Rows are points. Each copy is the shape, with its points in the same order, turned, moved and blurred by noise. Is it also mirrored, or only turned?
(in the rows, 128 means zero)

Shape:
[[120  95 123]
 [111  87  90]
 [109 129  91]
 [196 141 126]
 [156 124 155]
 [149 176 160]
 [115 114 123]
 [ 92  88 110]]
Copy 1:
[[111 108 140]
 [ 69 122 127]
 [107 137 118]
 [163  79  83]
 [155  86 143]
 [188 128 116]
 [119 129 139]
 [ 82 135 152]]
Copy 1 is: only turned
Copy 2, 8 rows:
[[144 104 142]
 [142  70 131]
 [105  90 119]
 [147 169  81]
 [140 160 142]
 [ 87 186 128]
 [120 102 143]
 [131  74 153]]
Copy 2 is: only turned
Copy 3, 8 rows:
[[ 82 123 126]
 [ 70 124 100]
 [102 145  94]
 [159  77 113]
 [135  98 148]
 [174 129 153]
 [ 98 132 125]
 [ 62 137 122]]
Copy 3 is: only turned

Shape:
[[136 131 108  91 139  99]
 [142  98 178 119 131 149]
 [185 126 152 141 139 147]
 [153 129  94 135 123 128]
 [121 158 120 128 104 162]
 [106 127 110 153 208 152]
 [ 93 150 110 124 102 165]
 [ 98 142 107 182 164 104]
 [ 76 185 139 127 124  64]]
Copy 1, 9 rows:
[[119 131 126 131 137  84]
 [140  88 170  96  93 125]
 [140  57 157 136 124 124]
 [ 95  95 123 152 130 116]
 [118 117 117 137 120 166]
 [ 79 115 197 114 181 141]
 [103 138 115 123 118 170]
 [ 73 138 190 175 142 136]
 [137 202 158 180 119 121]]
Copy 1 is: only turned
Copy 2, 9 rows:
[[113 110 119 104 161 106]
 [139  96 154 125 102 164]
 [104 103 146 154  87 128]
 [114 114 101 156 139 113]
 [123 152  90 135 115 151]
 [100 161 173 170 177 148]
 [137 162  82 133 136 164]
 [150 168 148 170 170  99]
 [174 182 124  83 153  83]]
Copy 2 is: mirrored

Shape, 13 rows:
[[148  77 124 162 158  81 131 176]
 [145 163 153 111 136  91 146 152]
 [ 96 146  96 149 174 120 159  93]
 [159 160 100 167  91  73 137 100]
 [144 122 133 158 128 158  91 162]
 [112 151  82  94 171 168  87 147]
 [156 105  87 120  99  85 104 154]
 [136 165  92 157  92 108  94  87]
 [127 122 167 121 109 141 141 136]
 [ 73  82 101 157 108  95 131 160]
 [138 124 122 177 113 110 118 127]
 [ 99 110 129 126 158 105  98 139]
 [151  85 169 132 169 129 138  93]]
Copy 1 (13 x 8):
[[ 74 126 113 132  97 115  65 108]
 [107 177 158 133 161  89 109 118]
 [130 128  71 147 167 100 156  96]
 [137 215 103 172 107 124 131 104]
 [160 116 141 150 119 132  76 143]
 [171 109 123 123 204 158  92 103]
 [127 177 131 110 101 164  83  99]
 [188 194 100 162 121 134 122 103]
 [142 133 169 119 126 104 134 146]
 [129 139  76  73  91 119 107 135]
 [142 157 107 154 101 118 105 125]
 [144 125 112 101 137 101  92  94]
 [120  95 157 151 110  86 143  78]]
Copy 1 is: mirrored
Copy 2, 13 rows:
[[136  54 148 107 134  97 155  96]
 [175 148 136 129 139  98 155 133]
 [115 116  86 188 152 139 157 124]
 [186 105 152 196 103 145 139  97]
 [106 104 174 116 122 127 107 145]
 [ 88 138 101 145 133  91  75 165]
 [163  93 140 124  91  99  90  82]
 [151 128 158 204 102 143  97 116]
 [133 152 156 105 137 142 140 109]
 [ 83  97 128 138  84 116 160  66]
 [136  91 165 157 117 139 128 113]
 [ 94 115 132 143 149  91 130  93]
 [139 102 140 118 202 155 131 101]]
Copy 2 is: only turned

Shape, 16 rows:
[[125  95 161 153 128 167  76 148 193 131 150]
 [143 113 197 150 108 141 113 149 127 165 126]
 [106 141 126 124 152 118 178 128 119 127 114]
 [131 116 157 170 104 144  65 151 188 153 178]
 [129 135  92 131 138  89 156 131 103 131 105]
 [120  89 131 154  91 132 134 130 144 146 139]
 [140 132 146  85 108  95 141 131 155 132 105]
 [138 115 157 163  77 155 106 137 195 174 173]
 [130 110 130  98 154  94 153 125 103 138 110]
 [201 104 106 162 188 135 158 106 164 142 211]
 [148 116 130 127 104 167  79 175 156 168 178]
 [171 158  82 167 146  73  94  81 137 139 141]
 [132 125 140 114 105  86 136 138  99  84 137]
 [163 192 102 140 141 106 140 113 120 104 136]
 [140 129 120  99 118 137 139  89  96 111 104]
 [100 144 134  87 146  96 157  93  90 130 148]]
Copy 1, 16 rows:
[[ 91 158 122 156 137 139  79 201 175 141 128]
 [107 102 160 166 116 134 120 178 131 169 121]
 [134 130 130  87 124 139 172 128 126 119 120]
 [ 98 162 106 192 105 124  82 190 179 159 140]
 [156 131 104  97 134 114 161 107 109 131 115]
 [118 104  97 148 111 126 113 155 158 124 111]
 [178 113 138 109 135 149 131 151 167 145 131]
 [106 135 112 186  74 148  90 172 191 149 119]
 [151 103 127  93 164 120 164 123 136 153 122]
 [ 92 190 112 180 156 114 163  89 216 150  67]
 [108 152  86 188 129 170  89 163 155 177 136]
 [168 182 113 130 124  59 112  87 155 158 124]
 [172 111 115 143 160 112 154 138 136 105 159]
 [182 181 141 135 128 118 141  86 132 121 135]
 [149 103 150 107 152 141 113  92 129 114 138]
 [132 112 135  87 139 128 175  93 149 139 172]]
Copy 1 is: only turned
Copy 2 (16 x 11):
[[137 119 133 205 186 107  82 108 161 145 175]
 [160  96 142 185 144 109 143 102 133 175 140]
 [129 172 127 111 136 123 133 123 106 144 109]
 [124 114 130 224 169 107 128 105 173 141 194]
 [135 160  97 125 116 136 151 139 111 110 109]
 [118 114 121 173 183 117 141 123 128 122 126]
 [140 123 125 137 122 132 127 109 177 125  80]
 [ 99  93 132 202 188 127 141 111 176 155 169]
 [168 147 111 104 134 108 139 128 124 124 100]
 [167 166 108 114 202 163 165 165 182 146 203]
 [123  96 121 196 148  87 122 158 172 154 182]
 [143 155  71 132 121 165 166  98 157  82 182]
 [160 140 167 146 114 119 152 137 128  86 108]
 [127 162 130 120  90 177 147 128 143 110 155]
 [139 105 136  87 119 137 123 121 112 103 119]
 [133 155 144  78 118  91 161 109 128 117 116]]
Copy 2 is: only turned
Copy 3 (16 x 11):
[[100 104 136 123  82 188  96 131 173 160 132]
 [132 150 150  88  66 134  96 141 130 138 119]
 [139 130 134 118 161  88 141 133 112 137 147]
 [104 129 107 114  61 212 111 124 156 149 133]
 [173 152 114 134 173 108 135 145 112 121 122]
 [163 128 108 108 102 140 103 112 140 154 144]
 [160 138 145  88 137 117 148 136 176 115 119]
 [130 128 117  78  63 206 119  98 144 150 150]
 [159 143 131 109 163  92 113 173 139 118 140]
 [159  91 135 149 133 204 103 164  99  91 222]
 [105 176 125 113  99 202  87 121 161 133 152]
 [165 110  78 137 154 189 137 162 100  73 103]
 [159 151 106 143 112  87 140 143 161  97 129]
 [137 136 123 150 156 138 158 129 104  64 117]
 [149 121 122 115 156  86  93 111 142  85 122]
 [130 137  93  99 164  73 139 154 128  93 158]]
Copy 3 is: mirrored
Copy 4, 16 rows:
[[159 123 155 146 179 115  63 144 167 136 155]
 [148 118 136 139 116 139  85 144 104 174 163]
 [109 137 132 103 108 152 166 130 128 118 115]
 [137 120 108 157 176  93  72 162 167 140 181]
 [ 98 128 101 117 131 136 159 133 103 128  80]
 [132  97  98 126 154 148 119 154 140 148 129]
 [132 158 101  94  95 137 100 162 122 123  88]
 [146 127  95 146 164 122  90 188 171 157 182]
 [126 149 115  89 124 145 135 114  94 122  89]
 [149 203  69 133 169 108 158  78 172 153 162]
 [165 146 104 154 174  97  93 185 114 126 175]
 [ 53 163  71 169 146 108 118 112 144 119 102]
 [156 111  90 126  91 117 110 114 106  97  88]
 [ 93 165  94 167  90 107 158 122 134  97  98]
 [125 149 104 145 114 186 130 123 107 100  98]
 [ 99 139  92  96 105 159 145 103 101  80 133]]
Copy 4 is: only turned

Shape, 15 rows:
[[148 101 123  80 108 181 140 109  94  97  39 116]
 [146 125 144 133 111  87 146 161 137 159 170 112]
 [141  41 144 127 112 162 106 121 149 115 160 145]
 [138 109 103 183 139 106 143 141 142 155 164 134]
 [111 123 128 111 147 123 122 104 146 126 140 195]
 [148 131 143 125 101 121  92 165 105 137  69 118]
 [147 139 143 148 121 101  72 137 137 144 157  94]
 [159 130 130 138 127 146 154 143 129 119 190 103]
 [146 111 118 140  94 117 133 114 138 144 175  97]
 [145  81 120 149 105  99 158 164 128  34 100 149]
 [149 142 124 162  97 112 141 110 148 144 157 180]
 [130 139 122 119 103 107 150 160  19  88 181  98]
 [149 127 172 145 117 123 135 116  99 136 107  98]
 [ 52 112 135 139 119 107  85 154 155 136 177 109]
 [ 99 140 131 174 104 156 158 171 149 139 142 114]]
Copy 1, 15 rows:
[[176 116 138  91 135 168 196 123  93  89  90  73]
 [114  88 143 157 145  80 125 163 154 140 153 145]
 [181  99 157  92 148  98 165 122 125 105 165 198]
 [117 106 102 173 128 114 150 138 150 139 158 188]
 [160 133  97 109 142 100 124 111 110 155 103 172]
 [139  90 173 153 131 161 133 146  92 120  98 117]
 [126 120 173 180 104 104 101 149 110 124 157 156]
 [135 132 129 123 138 107 130 160 151 128 197 135]
 [132 108 141 134 104  85 151 165 143 127 176 152]
 [ 98  72 107  81 141 173 121 112 149  66 118 159]
 [154 120 109 135 104 110 127 164 158 152 120 182]
 [100  51 123  80 103 138 104 143 109 165 198  84]
 [156 102 163 151 111 128 139 122 144 128 131  99]
 [ 78 125 185 129 137  83 133 119 106 165 151 191]
 [103 136 161 134 150 147 152 157 166 157 151 161]]
Copy 1 is: mirrored
Copy 2:
[[100 108 176 151 154 155  79  91 133  71  53  92]
 [181 113 156 115  99 159 156 171 127 135 156 131]
 [132  78 151 142 110 146  84  95 141 176 147 170]
 [137  99 107 115  98 152 171 159 124 134 148 161]
 [117 136 133 120 132  86 127 132 150 133 124 185]
 [170 125 112 125 151 145  99 130 105 116  96  85]
 [176 146 108 136 131 173 142 135 109 138 171 126]
 [139 106 175 156  96 178 167 137  88 126 156 157]
 [131 117 152 135  99 183 155 134 141 146 172 136]
 [148  76 129 171  45 117 109 106 149  75 117 118]
 [130 134 133 122  88 124 178 147 145 164 126 149]
 [166 120 176  99  78 149 164  74  71  74 167  74]
 [163 110 146 139 156 162 162 105 133 114 121 103]
 [143 115 121 160 145 110 114 160 109 138 227 134]
 [123  75 152 156 111 131 163 179  87 144 149 109]]
Copy 2 is: only turned
Copy 3 (15 x 12):
[[152 136 185 133 148 101 154 191 131 175  43  92]
 [112 109 100 115 144  94 124 123 124  93 167 113]
 [ 84  52 114 137 139 101 141 144 112 130  69 158]
 [128  89  88 147 109 124 100 117 131 125 155 133]
 [106 130  89 125 116 153 179 136 138 151 105 161]
 [116 164 143 105 158  85 102 132 104 165 103 100]
 [ 93 142 115 125 136  88  99  81 130  97 116 130]
 [117  88 138 123 127 125 111 144 146  66 132 130]
 [121  98 101 136 117  77 121 131 145  84 118 120]
 [148 122 143 161 161  97 115 205  87 150 132 193]
 [113 117  87 101  87 103 130 143 158 135 145 160]
 [168 146 153 106 106 114 121 167  51  41 126 117]
 [116 134 172 128 113  77 137 123 121 132 129 102]
 [ 52 140  65 174 132 122 120 121  93  90 113 117]
 [ 79 113 116 145 112 129  86 176 137 121 152  95]]
Copy 3 is: only turned
Copy 4, 15 rows:
[[126 118  73  29 107 154 156 141 109 105  88 126]
 [115 152 137 174 100 100 116 167 128 166 132 125]
 [ 84 117 142 103  91 114 139 123 165 126 143 200]
 [114 124 140 202 115 135 143 166 122 123 136 162]
 [152 105 140 127 175 114 150 120 133 143 135 173]
 [126  87 101 105  94 125  90 151  84 138  90 120]
 [117  98 125 177  91  90  95 125 118 125 138 114]
 [135 163 147 158  74 134 146 133 136 128 154 127]
 [ 96 155 114 168  91 100 143 132 128 124 137 140]
 [140 155 169  79 105 114 124 199  84  80 110 184]
 [138 125 149 174 120  99 171 127  97 151 109 171]
 [111 193 142 112  99 147 110 139  45 133 194  94]
 [ 96 111 136 121 103 122 141 146 106 129 102  86]
 [ 97 148 137 177 147 108  55 101 141 117 130 158]
 [124 164 147 177 100 163 110 129 122 128  77 144]]
Copy 4 is: only turned
